Rows are points. A path goes straight from each point to the next, and from the last back to the first. The post is the endless flat space through its rows: a point in 2 columns, a line in 3, a plane in 4, and so on, so that a path can go around it. How many times does the path go around the post? Going back the other way cancels.

Post (1 x 2):
[[ 9 -1]]
Path (27 x 2):
[[-48  -2]
 [-13  84]
 [ 29  15]
 [ 25 -21]
 [ -7 -46]
 [-56   1]
 [ 10  51]
 [ 55  27]
 [ 38 -39]
 [-23 -52]
 [-15   7]
 [ 11  28]
 [ 67  42]
 [ 38 -71]
 [-42 -67]
 [-78  17]
 [ 25  66]
 [-43  22]
 [-38 -20]
 [  8 -78]
 [ 40  -8]
 [ 15  25]
 [-19  18]
 [-41 -33]
 [ 19 -40]
 [ 56 -10]
 [-32 -83]]
Times around: 2

Post (5 x 6):
[[-20   8  19 -14   3   3]
 [ 29  -3 -33 -23  28 -13]
 [-11 -30  34 -14 -25   9]
 [ 12  30 -19  61 -10  -4]
 [  9  11  34  -5   8  -8]]
Path (24 x 6):
[[ -24   22   31   -3   22   38]
 [  41   -9   30   35   57  -15]
 [  21   -1   32  -41   56  -12]
 [  37   -3   -1    9   32   27]
 [  -5   -2   10   10  -57    7]
 [ -58   38   56  -36  -19  -16]
 [ -44   27   16    3   50  -23]
 [ -19   11   28   47   20   39]
 [ -11   62   21  -19   21   -2]
 [  22   23  -19   -5   -6  -37]
 [ -42   22   12  -20   51  -18]
 [  -2   -8   11  -41   39   -5]
 [   8  -30   18   18  -50  -10]
 [  12   35   17   -2  -41  -18]
 [   1   31   24   15  -11   30]
 [  99 -121  -17   16    5   -7]
 [  28  -86    2  -50    7  -17]
 [ -25   45  -48    1   50    9]
 [ -13   54   35    3  -35   19]
 [  72   26   16    0  -30  -15]
 [  24  -62   -6  -55    8   22]
 [  81  -44  -33   40   18  -26]
 [ -54   18   75  -21   50  -20]
 [  23  -49   18    6    7   40]]
Times around: 1

Post (8 x 9):
[[-37  16 -22 -20  -5 -21  20 -11   4]
 [ 77  11   0 -29  23 -14  20  34  49]
 [ 26 -22   0  15 -30 -12  16  10 -49]
 [-22 -19 -38 -33 -24   2 -29   4  65]
 [-67  17   2  35  31  35  -1  -5 -54]
 [-18 -21  -2  12 -22 -12  44 -23  24]
 [  1  45  33  34 -52 -26  -3  71 -31]
 [-58 -17 -29  -1 -33  17  44   5  -7]]
Path (28 x 9):
[[ -22   -8   18   15  -61  -40   -9  -29  -38]
 [ -45  -19   32   89  -46    8  -26  -48  -68]
 [ -21   -6  -12   28   18   25   29    2   30]
 [  59  -46   13   20   -1  -29    4   78   13]
 [  21   12   32  -43  -10  -28   47   59   72]
 [  50   11   29    6  -29   28   32    5  -67]
 [  66   -2  -12   -5   58   22   49  -14   13]
 [  -6   21  -36   22  -18  -37  -18   -5   25]
 [ -23   19  -14  -23   15  -18   54   34  -28]
 [ -11  -68   19   -5  -63   -4   -6   10  -24]
 [  20   75   22  -12  -50  -20   -2   47 -121]
 [   2   47   34   41   33   12   13  -24  -21]
 [  25   25   88   51  -34    3  -26   54  -29]
 [  35  -13   40   13   -7  -37   29   41  -26]
 [  10   44  -13  -34   75  -69   24  -16  -22]
 [  16   18  -28   -4   58   52   12   19  -11]
 [ -31   -9  -29   -1  -47   22   10  -23  -46]
 [ -47    1   10   -8  -42  -33    4  -37    5]
 [  26    6   40   20   -3  -65  -27    2  -43]
 [   4  -23  -65  -54   -5  -10    7   30   23]
 [ -40   -3  -48  -21  -50  -23   57  -14   58]
 [  51    4    9   30   17  112  -19   65  -66]
 [ -46  -23  -38  -67  -15   35  -12   36   33]
 [  16  -27    2  -33   37  -43    0   30  -17]
 [  28  -36    3   40  -30   -6   42   23  -36]
 [ -15   -8  -41   25  -28  -12  -60   27  -51]
 [ -31   24  -64 -100   21  -97   43    4   62]
 [  42  -91   18    9  -11   27   20   21   33]]
Times around: 0

Post (11 x 12):
[[  0  61  -2 -11 -39 -31 106  79   8  -6  27 -47]
 [ 48 -44  25  27  52  -3 -80 -39  17 -65   5 -10]
 [ 14  28  -6   5 -96 -30  15   9   1   8  38 -11]
 [ 20  30  -1  -1  -3  18   3  44  24  35 -30   9]
 [-22   4  15 -23  59  17 -14   3 -31  -7 -22  14]
 [-12 -27 -18 -10  32  45  -5 -19 -13  35 -19 -17]
 [-13 -21  15  -9  47  36 -37  15  -2   0  21   0]
 [-14   8  39  20 -96  32  -5  18  41  -5   8  26]
 [ 43 -12  15  -1   1  -6 -13 -33 -45  78  12 -16]
 [-22 -23   5 -22  12  25 -23 -30  26  45  -7   6]
 [-53  -2 -16  40  46  15 -10   1 -36  43  14  11]]
Path (29 x 12):
[[ -55   41    8  -24  -35   80  -25   43   11   68   26   68]
 [  28   26  -25    9  -19   13   26   13  -45   35   -6   24]
 [  82   73   33  -26  -12   19  -32   27  -14   50  -36   29]
 [-112   36   28   13   23    4   14   -1  -14   26   45  -11]
 [ -32   32   21   24  -71  -47   16   16    6   12   42   -2]
 [ -26  -37   42    7   22   -4    9  -24  -97   45   42  -12]
 [ -59   35   18   13   -2    8   -1   62   16    9   15   20]
 [ -41  -19   17   57   -7    6  -44  -41  -32  -35   65  -27]
 [  39   20   27  -43  -36   -2  -35   47   -1   34   -5  -11]
 [  19   13  -21    4    6   17  -33   49  -28   -1  -31   24]
 [  16    1  -40  -17   35  -35   42  -23  -45   61   -8  -24]
 [  50   22   29   -2  -35   39   26   30   16   32   -4   -9]
 [   5   22   11  -10   -3    5  -33  -54  -23   25   11   -4]
 [  67   33   30   -9  -25  -39   29   -6   -4  -12  -30  -48]
 [   0    4  -38  -84  -35   -5   23   31   -6  104  -27  -22]
 [  -6  -58   15  -16  -78   31  -11  -13   65   -9  -11  -11]
 [ -25   -7   -5  -28   44    4  -60  -44  -18   32  -41    3]
 [  55   61   35   40    2  -14  -33    0    5   21    8   -9]
 [  20   23  -21   -7    4   -5   20  -16    9   22   27  -23]
 [  46  -33   -5   41   43  -24   26    8   30  -58   34  -40]
 [  26  -23  -20   57   14  -46  -27  -54   19   -8  -10    0]
 [ -12   17  -27   58   33    3    6   33   33  -16   63  -22]
 [  27    1  -50   36   52  -10   16   22   30    0   11  -33]
 [ -54   -4   -6  -23   30   -5   47  -58  -95   96  -21   25]
 [  -9   -7  -50  -47   22   12    9  -57   45   13   35  -47]
 [ -26  -39    8   36   58   36  -70  -20   33  -28   49  -22]
 [  41    0  -16  -38   10  -29    5   20   61  -23   18  -70]
 [  48   -5  -11   90    1   11  -55    7   38  -22  -12  -31]
 [ -20   23   -4  -29   16   10   27  -62 -121   38    1  -30]]
Times around: 1

Post (17 x 18):
[[-36 -18 -25  13   3 -74   2   8 -26  16 -28  -3 -21 -37   5 -39  15  24]
 [ 38  58 -70  40  23  48 -28 -16  -4  27  39  33 -20 -11  12 -36  15  -5]
 [ 11 -19  26  21 -44  12  -1  -5  -5  -9   7   7   3  11 -11  14  34   3]
 [-20  27  39 -29 -21 -31  -7   0 -22  18   4 -16  -1  58 -33  21  20  20]
 [ 10 -13 -16  39  32  52 -54  33 -21 -17  28   7  14  23 -15  11  13 -28]
 [ -3  28 -43  47  48  70   6 -14 -17  34  38  27 -36 -32  23 -12 -11  24]
 [-30   4 -57  14 -22   7 -19  49   7 -42 -44  28  31  -5 -39   5  25  11]
 [ -9 -24 -10 -17   7 -21  -8 -16  16  -9 -53 -26  -9 -34  10 -12  21  10]
 [-10   4   2  54 -29 -17  22   5 -14 -12  33 -42   2  65  -3  34   4   4]
 [ 26  -3 -45  41  23  41  -4  18   1  56  44   2   3  -2 -27   3  18 -23]
 [ -9  -4 -37   1   3 -46  -8  10 -24 -25  -8 -10  25 -42   7  24  40  25]
 [ 20  12  44  54 -14 -10 -31  10  -6  20  15 -53 -10  36 -21  47  -4  36]
 [  4 -14 -31  24 -34  18 -20   5 -42   2  15 -24 -17  25  -8  40 -26  11]
 [-34  -5 -34  15 -22   1 -32  22 -29 -13 -45 -24  50  -8 -13 -13  45  25]
 [ 22  34 -21  48   1  65 -14  47 -31   7  15   7 -28   7  29  40  35 -27]
 [ 38  25  28 -14  35 -60  61 -57 -50  27 -16  -5 -13 -61  36 -47 -24   3]
 [ 27  19  -7  -8  37  -8   4  -2   7  57  34  26   8 -34  65 -57 -35   2]]
Path (28 x 18):
[[ 58  21  73 -51  14 -22  27 -26   6 -19 -59   4  34  17  42 -37  10 -50]
 [ 39  -4  44   1  21  15 -27 -10  28  36 -43 -12 -26 -11  13 -28   7 -38]
 [-11  65 -41  80 -15  -1  50 -25  16  12 102  18 -27  48 -62  42  30  21]
 [ 16 -11  44 -98  21  -9   3 -21 -23  22  -1 -44  74  -9 -40  19  13  18]
 [ 18  40 -40 -29  26 -84 -71  33 -21   2 -19  -7 -14   9 -24  13  35  58]
 [  1  76   4  53 -30  19  85 -48 -93   2  -8   5  16  20  51 -10  10  19]
 [-49   5  -6  14   1 -46 -53  39  44 -40   6 -12   4  59  15  33  27   1]
 [-14  -7 -29 -46 -57 -56  22  30 -10  50  18  33   5 -15 -16  -4  26 -21]
 [-44  30  27  -2 -17  16  23  31 -66  57  28  47 -30 -40  12   5  34  18]
 [  2  38  17  40 -42  45 -71  25 -10 -42 -30  26   8 -37   5 -11  74  55]
 [-20  19  40 -40  -1  92 -42   2  39  -7  -2  -1  -1  37   1   2  63  62]
 [ 15 -14 -39  -1  50  -2 -32  -1 -41 -39   7  17  -9  -9   1  53  16   0]
 [-23  49  -7  10  40 -47  12  38  42  38  -1  26 -21 -23  31  11  43  23]
 [-10  65 -20 -24 -76  17   7 -32 -10 -29 -97  -3 -18 -13 -12   5  17  19]
 [ -1  23 -34 -10 -10  91 -81  10 -17  -7  43  35 -36 -20  39  34  14  12]
 [ -7  52  45 -50 -23   8 -24  14   6   5 -45  31 -39 -18 -51 -22  15  42]
 [-37 -66  18  -2 -29 -29  13  48 -27  37  -1 -15 -11   5   7 -25  54  13]
 [ 54 -10   7 -19 121  60 -50 -22 -39  12 -21 -33  15 -39  31  -5 -63   5]
 [ 47  -9  67 -42  47 -69 -24 -35 -28  33  45  -3  51  -7  -2  22 -10 -37]
 [ -7  32 -70 -30 -14  53  36  -2   3  13  27   2   9  14  24  40 -22 -62]
 [ 25   7  15   4 -25  51  -8   4  38 -10  36  37  38 -14  -1 -14  75 -18]
 [ 31  22 -75  71   0  31  29  -9   3 -47  11 -50  -5  32  12  -5  36   8]
 [  7  58 -20  33  17  10 -34  17 -44   1  -9   2  33   7 -21   5  29  32]
 [  4  38 -41  26  30  -4 -46  57  -9 -12  18   2   0  64  18  24  61 -42]
 [ 31  79 -31  34 -45   4  43 -62  13  58  16  -5 -66  18  22  29  -4 -26]
 [ -1 -28 -54  54   1  15  23 -21 -54  11  52 -20  -7   2 -18   1 -21 -31]
 [  7 -42 -25 -40 -34   6   9  20 -25 -19   5 -39  17 -20  30  22 -33  -1]
 [ 56 -54  15 -88  47 -10 -35  15 -43  58  21 -21  25 -18  19   8 -49   5]]
Times around: 5
